Each point is reached from the start by the listed moves, each made once or not at all, plus a little noise. Say if it took an odd or an even number of moves. Then give how often each move was made.

Moves:
(1): [ 40 -17  32 -44  -1]
(2): [-8 33 -1 -3 -1]
(3): [ -6 -18  15 -37 -26]
Start: [ 12  17   7 -23   6]
Points:
[  4  50   3 -24   6] -> odd (0, 1, 0)
[ -2  32  22 -62 -18] -> even (0, 1, 1)
[ 50   0  41 -68   4] -> odd (1, 0, 0)

Moves:
(1): [  9   9 -26 -20   0 -20 -16 -14   1]
(2): [ 10   6   2   1 -10 -14   8  -5  -1]
(3): [ 5 -1  0 13  7 -8 -5  6 -1]
(4): [ -2   2  -6  14   8   7   6 -14  25]
(5): [  4 -25 -35  18  -9 -48   2  -3 -21]
(6): [ -3   3  -6   5   9   6  10   7 -10]
(7): [ 16  -7  -7 -10  -2  17   5  14  -3]
(8): [ -7   3  -8   2  -3 -16  -1  30  17]
(9): [  1  -9   5 -10  14   3  12 -12   2]
Start: [  0   5   7   5 -12 -11  -7 -23  -7]
Points:
[ 25 -34 -35  32   8 -40  14 -33  -6] -> odd (0, 0, 1, 1, 1, 0, 1, 0, 1)
[ 19  12 -20  -9  -4 -66  -8 -19   9] -> odd (1, 1, 1, 0, 0, 0, 0, 1, 1)
[ 32  -8 -68  -5 -38 -95 -10  -2 -15] -> odd (1, 1, 0, 0, 1, 0, 1, 1, 0)
[  7 -12 -69  26  16 -88   1 -22   6] -> odd (1, 0, 1, 1, 1, 1, 0, 1, 1)
[  6  16  -3  26  -4 -13  16 -36   7] -> odd (0, 1, 0, 1, 0, 1, 0, 0, 0)
[ 29  13 -40   0  11 -38  12 -11  22] -> even (1, 1, 1, 1, 0, 1, 1, 1, 1)
[ 15  -6 -59  20  -5 -83 -19 -27 -39] -> even (1, 0, 1, 0, 1, 1, 0, 0, 0)
